Rows are points. The window is the flat piece filled in between its corners: a triangle in 3 columns, a solid with four corners in 4, and so on. A path goes straight from each point to the next, and from the last back to the first. After which points does the path pass through the window?

Window:
[[-2.68  2.86  0.88 -1.89]
 [-0.74 -2.10 -1.91  2.68]
 [ 2.47  0.53 -0.90 -0.30]
 [ 1.34 -0.46 -0.22 -1.57]]
Path:
(1): [ 1.77  0.36  0.97 -1.56]
(2): [ 0.82  2.07 -2.77 -1.62]
(3): [ 1.04  0.84 -0.71 -2.13]
(4): [ 0.63 -0.44  1.70 -1.13]
(5): [ 4.35 -0.14  0.72  2.12]
(6): [ 0.76  0.20 -2.46 -2.30]
(7): [-1.35  3.28 -3.50 -0.19]
(8): [ 0.27  0.32  2.94 -1.83]
Through the window after points: 7

Window (6 x 6):
[[-0.70 -1.00 -1.80  2.01 -0.29 -2.86]
 [-3.38  2.01  1.55 -1.18  0.05 -3.66]
 [-2.26  0.19  0.02  1.55  0.15  4.36]
 [-1.57  0.71 -1.20 -1.08  1.24  1.76]
 [ 0.59 -2.65  0.84 -0.44  1.19 -4.33]
 [ 2.42  3.91 -0.40  1.70 -0.44  1.30]]
Path:
(1): [-2.71 -2.23 -1.93 -1.92 -2.50 -2.04]
(2): [ 1.41  0.02 -1.06  0.47 -2.23 -2.74]
(3): [-0.87  0.96 -0.63  0.82  1.18 -1.87]
(4): [-0.48  1.58  0.34  2.96  1.73  1.78]
(5): [ 2.30 -1.83 -1.35 -2.19 -1.59 -1.82]
(6): [ 1.41  2.03 -0.33  0.79 -1.54  0.15]
(7): [ 1.41  4.48 -0.66  2.51  3.04  1.74]
(8): [-0.64  1.39  0.07  1.68  0.80 -0.61]
(9): [ 0.52  1.17  0.48  0.60 -1.22  0.47]
(10): [ 0.33  1.65 -1.48  0.39 -2.78  2.40]
(11): [-0.82  0.86 -0.03  1.52  1.09  0.98]
(12): [-0.40  1.09  1.08  3.09  2.43 -5.60]
(13): [-0.35  0.05  0.15 -1.79 -0.89  0.50]
(14): [-1.30 -0.92  0.20 -2.25 -1.33 -4.39]
(15): [ 0.12 -0.99 -0.87  2.07  1.46 -1.20]
(16): [-0.34  0.16 -1.00  2.38  0.64 -2.23]
Through the window after points: 6, 10, 12, 14, 16

Window, 6 rows:
[[ 1.48  1.33  0.54 -2.89  2.23  3.56]
 [ 1.41  0.01  1.46  1.10 -2.94 -1.43]
 [ 0.73 -0.84  0.60 -1.42  4.10  0.74]
 [ 2.44  0.48  2.65  3.06  0.76 -1.40]
 [ 2.61  0.30 -1.79 -1.39  1.12 -0.40]
 [-0.42  2.37 -2.00 -2.24  1.98 -1.05]]
Path:
(1): [ 0.63  0.96  0.61  4.63 -1.31 -1.19]
(2): [ 1.31  0.11  0.42  1.97 -0.13  1.64]
(3): [ 1.01  0.80  1.68 -1.32  0.66 -1.90]
(4): [ 2.03  0.01  0.62 -3.78  1.85 -2.09]
(5): [-0.99  3.37 -2.53 -0.21  1.79  2.71]
(6): [ 1.87 -0.97 -1.44  1.68  2.64  1.06]
(7): [ 1.71  0.62  0.93 -0.57  0.84 -2.01]
(8): [ 2.58 -0.21  1.80 -0.50  1.66 -1.65]
Through the window after points: 4

Window:
[[ 1.62  0.96  2.62 -0.43  2.33 -0.69 -2.90 -0.52]
 [ 4.24  0.04 -0.44 -0.48  0.02 -3.69  5.67  1.25]
 [-1.52 -2.02 -1.07 -0.54 -0.56  1.09 -3.20 -3.05]
 [ 0.45 -0.83 -2.45  1.88  1.04  1.77 -3.72  1.65]
 [ 2.29  2.36 -1.14 -1.81  1.48 -0.74  0.90  0.81]
 [-2.81 -0.66  1.90 -1.86 -0.25  2.65  1.33 -0.35]
 [-3.60  0.85 -0.01  0.84 -1.87  1.57 -0.72 -0.65]
 [-0.46  0.52 -1.04  1.60  1.16  2.00  0.86 -1.21]]
Path:
(1): [-2.04  0.01 -2.53 -1.16  1.46 -1.69  0.96 -1.97]
(2): [ 1.11 -0.30  1.05  1.03 -2.23  2.99 -0.40  0.55]
(3): [ 2.78  2.85 -0.05 -1.41 -2.13  2.74  2.85  1.08]
(4): [-0.18 -0.48 -1.43 -0.30  3.36 -2.97 -1.47 -0.66]
(5): [-2.92 -3.28  1.59 -1.14  1.58 -3.15  0.50 -0.55]
(6): [ 1.35  0.52 -1.63  1.44 -0.47  2.57 -0.56 -0.13]
(7): [ 3.78  0.15  1.64 -0.24 -2.46 -0.04  3.93 -0.18]
(8): [ 2.72 -0.02 -1.81 -0.49  1.93 -4.43  4.31  1.55]
(9): [-2.24 -0.25 -0.71 -1.26  1.85 -0.92  0.11 -2.68]
(10): [ 1.23  0.87  0.89  0.63  0.25  1.58  0.13 -0.16]
(11): [ 0.15  0.89  1.43  0.31 -0.69  1.71  0.13 -1.40]
(12): [-2.84 -0.45 -0.72 -0.74 -0.38  0.52 -0.20 -0.78]
(13): [ 0.13  0.61 -0.83 -0.23  2.20 -3.67  1.99  0.91]
(14): [ 2.23 -0.45 -0.11  0.35 -2.24  2.17  2.09 -1.00]
(15): [ 4.35  0.41  2.16 -0.69 -1.38  0.41 -2.09 -1.77]
(16): [-0.42  0.78  1.15 -0.09  3.44 -1.30 -0.94  0.65]
Through the window after points: 3, 7, 13, 15

Window, 9 rows:
[[-0.33  0.66  1.46  1.77  0.15  1.93 -1.34  1.85  0.72]
 [ 3.11 -0.98 -1.80 -0.63  1.01 -3.36 -0.16 -0.96  1.11]
 [ 1.24  0.49  1.38  0.30 -2.39 -0.33 -0.32  4.99  1.06]
 [ 1.60  2.39  3.15 -1.29  0.27  2.94  1.03 -2.97  1.27]
 [ 0.17 -1.84 -0.99 -1.68 -1.66 -2.03 -0.37 -1.45  1.45]
 [ 1.17 -0.47  3.53  0.17  1.71  1.76  3.44 -4.06  2.42]
 [ 3.05 -3.04 -4.63 -1.41 -1.00 -1.39  0.29  0.17  1.53]
 [-0.61  1.14  0.13 -0.61 -0.16  0.29  1.58  1.75 -0.52]
 [ 1.61  0.79  1.70  1.27 -1.75  1.17  3.35 -6.83 -0.31]]
Path:
(1): [ 0.49 -3.12  1.33  0.33  0.14 -0.50  1.33 -1.81 -1.76]
(2): [ 2.91  1.00 -1.39 -0.52 -1.50  0.37  0.74 -1.99  2.93]
(3): [ 0.82  1.78 -0.05  0.81 -1.49 -0.54  1.49 -0.31  1.37]
(4): [ 1.07 -1.95  3.97 -0.44  1.28  1.26 -1.27  0.30 -0.24]
(5): [ 2.61 -0.87  1.89  0.54  1.14  1.04  1.69 -2.55  0.43]
(6): [-0.84  0.80  1.17 -1.01 -0.06 -0.55  2.18 -2.07  3.78]
(7): [-0.39  0.96 -2.22  1.03  0.24 -1.20  2.50 -0.28  3.74]
(8): [ 2.41 -2.58  1.90 -2.34 -1.68 -0.95 -1.88 -1.45 -1.17]
(9): [-0.54 -1.76  3.42 -0.19  1.82  0.85  0.86 -2.36 -0.14]
(10): [ 2.54  0.68  1.06 -0.13 -0.44  1.07  2.06 -2.75  2.90]
(11): [ 0.04  2.60 -0.57  1.73 -0.02  0.73  0.71 -2.93  2.43]
(12): [ 1.35 -0.93  3.39 -1.14 -0.94  1.70  2.43 -1.69 -0.31]
(13): [ 1.24 -2.08 -0.53 -1.79 -0.54  1.03  2.34  1.64 -4.28]
(14): [ 0.85 -0.35 -0.60  0.57 -0.69 -0.84 -0.08 -0.61  2.48]
(15): [ 1.98  2.16 -0.60  0.99 -0.65  0.00  0.10  0.35  4.40]
(16): [ 0.70 -2.74  1.99 -1.11 -0.06 -0.24  1.15 -2.22 -1.11]
Through the window after points: 5, 7

Window (9 x 9):
[[ 1.64  1.90  1.09  1.63  1.30  0.56  0.53  0.99 -0.09]
 [ 0.53  4.27 -3.02 -1.81 -1.25 -0.31 -1.31 -1.13 -2.89]
 [-2.39  2.51 -1.17  1.82  1.02  1.41  0.12  2.32 -0.06]
 [-0.19  1.66 -1.49  0.73  0.18  1.94  1.68  0.23 -2.81]
 [-2.97  1.45  2.85 -4.27  0.49 -0.33  3.34  0.65  1.91]
 [ 5.13 -3.45 -0.47  1.58  3.04  3.07 -3.80 -3.64  1.11]
 [-1.75  2.19  1.19  0.18  0.10 -0.26  0.47 -2.47 -1.44]
 [ 0.92 -0.66 -1.78  1.03 -1.18 -0.37  0.01  0.82  0.51]
 [ 1.08  2.40 -3.42  2.55 -0.94  1.85  1.36  0.65  1.93]]
Path:
(1): [ 1.05  0.34 -0.26  0.41  2.02  0.58 -0.29 -1.93 -0.68]
(2): [ 0.23  2.05  1.41  2.07 -2.48  2.40 -0.77  0.68  0.35]
(3): [-1.32  1.98  0.01 -1.05 -0.71  2.74 -0.37  0.32 -0.32]
(4): [ 1.43  2.35 -2.11  1.61  2.51 -2.31  1.31 -1.02 -0.24]
(5): [ 1.11  1.35 -3.27  0.33  3.46 -0.66  1.08  1.31 -1.54]
(6): [-0.97  1.58  0.56 -0.48 -2.96  2.60 -0.03 -1.97 -0.88]
(7): [ 0.04  0.26  0.68  3.18 -0.78  1.97 -0.28  1.67  0.04]
(8): [-0.48  1.94 -2.02 -2.26  3.51 -0.25  1.62 -2.15  0.14]
Through the window after points: 1
